Each row of a before or after table is a point. The points were changed in one or more steps. Then noise was added and the rows were shuffled. The steps act on columns, c1 being the first. What was done? A step turns or swaps two columns, mirrors them in a line or flattens them onto one, adds a multiple of one to another, or multiplies or shifts one. Angles are multiples of 10 degrees, from the lower column toward the higher: turns from -170 to 170, lines from 10 to 170 but not 90. Use the fewest steps. Two steps may share a column if one is a turn and the other turns, adds or multiplies; they go together, in the order done. Otherwise the lowest column goes first.

Before (12 x 2)
[[  2 -15]
 [-10 -45]
 [-26  -5]
 [ -2 -36]
 [ 24  50]
 [ 40 -22]
 [-14  67]
 [ 32  76]
 [ 76 -17]
 [ 44  15]
 [ 51 -38]
 [ 29 -13]]
After (12 x 2)
[[ -9 -46]
 [-11  62]
 [ 33  84]
 [  0 -37]
 [ 39  -9]
 [-25 -12]
 [ 79   6]
 [ 28  -8]
 [ 41  27]
 [ -1 -12]
 [ 23  60]
 [ 51 -23]]
Steps: add 0.3 times c1 to c2

Before (14 x 8)
[[  -8  -50   34  -44  -34   19   33   50]
 [  -7  -31  -10   58  -41   11    9   16]
 [ -35   12  -12  -47    5   29    5  -10]
 [ -58   26   -4   50   36   10    5    7]
 [   7  -25   51   -6   30   27   -3   26]
 [  17  -28   15   25    8   16   12   39]
 [ -13   10  121   -1  -47   15   29   40]
 [   5   61    2  -37   20  -63   28   12]
 [ -20  -47    7   -6    7  -27    1   -7]
 [  20    9  -16    4  -38   16   27   -6]
 [ -70   94    9  -37   28   25   17  -10]
 [   8   11  -21  -19   19 -105  -16   51]
 [  28  -49    6   29   27  -10   37   43]
 [  32  -43  -22   -6  -10   28   -6   25]]
After (14 x 8)
[[  -2   51  -22   -8   36   28   27   29]
 [  41   40   25  -10   35   42   71  -12]
 [  12  -22    7  -17  -46   -4   58   18]
 [  16  -23  -18   72   47    7   35   11]
 [ -56  -15    2    7    7   -6   37   30]
 [ -39   60    5  -12  -44   50   63   20]
 [ -12   73 -100   11  -57   39   59   11]
 [ -12  -24   10  -16   26   51   12 -104]
 [  11   19   46  -32  -13   21   21   28]
 [ -14   41   23   14    9   -9   31  -30]
 [ -65  -68  -64   39   35   -8   48   27]
 [  29   32    9   -5    9   37   41   15]
 [  45   16   29   34  -53   13   40   11]
 [ -31  -45  -39  -24   28   12   56  -64]]
Steps: turn c1 and c4 by -60 degrees; turn c2 and c3 by -140 degrees; multiply c5 by 1.3; swap c6 and c8; shift c7 by 30

Before (11 x 14)
[[-56  25 -59 -12  64 -59  -8  35 -53 -41  22 -72 -61  16]
 [  4 -69  14  -5  -8  17  -5  10  39  32 -14  14  37 -37]
 [ 43 -13   6  29   8  -2 -58  39 -25   8  30  33 -32  -2]
 [ 28  37   9 -13 -19 -91 -38 -51 -16   7 -51 -75  32 -53]
 [  2  15  41  11   3   3  38  46  28 -12  22 -52 -12  58]
 [ 36 -69  36  -2 -14   1  33  17 -29 -59 -28 -41 -29   5]
 [ 41  -2 -36  47  85  12   0  44 -28 -48  13  18  17  63]
 [ 23  42 -69  18  72 -14  11 -43  23 -43  -4 -32 -53 -19]
 [ 34  15  32  17  60 -60  54  58 -37  20 -60  -1   5   8]
 [  6  26  18 -33 -26 -45  35 -55  31  32  30  10  13 -48]
 [-43 -61 -13  18  36 -23 -20   3  10 -24 -57  24   0  32]]
After (11 x 14)
[[  -7   23  -59  -60   52   -9  -59  -38  -51  -49   17  -50   49  -37]
 [ -41   49   31  -53   53  -33   48  -35  -36   -2  -61   37  -27   79]
 [  67   42    7   11    3  -29   23    0  -23  -30   27   65   -7  -56]
 [   6   24  -15  -14   21  -21  -44   54   -3    2  -57   42   26  119]
 [  -1  -51  -68  -10   61  -25   27  -20   28  -36   -7  -73   50  -11]
 [   7   34   17    9  -20    9   -1   60   50   32  -13   36  -40    1]
 [  43  -63   12  -87  -27  -15   11  -17    9   27  -48 -122  -14   18]
 [  12   39  -32   26   78  -40   37  -14  -46   27    9   44   44   28]
 [ -38  -58   19  -50  -32   14   18   -3   49    4   32  -34  -32  -83]
 [ -39   40   44    7   -4  -13   15  -29   10   -8   24  -26   13   30]
 [ -21   43   34   -9  -27    9   44   56  -30  -17  -29  -21   67   35]]
Steps: turn c1 and c7 by 70 degrees; turn c2 and c8 by -110 degrees; add 0.7 times c2 to c12; turn c4 and c6 by -70 degrees; shift c5 by -10; turn c9 and c14 by 20 degrees; add -1.5 times c11 to c14; turn c10 and c13 by -100 degrees
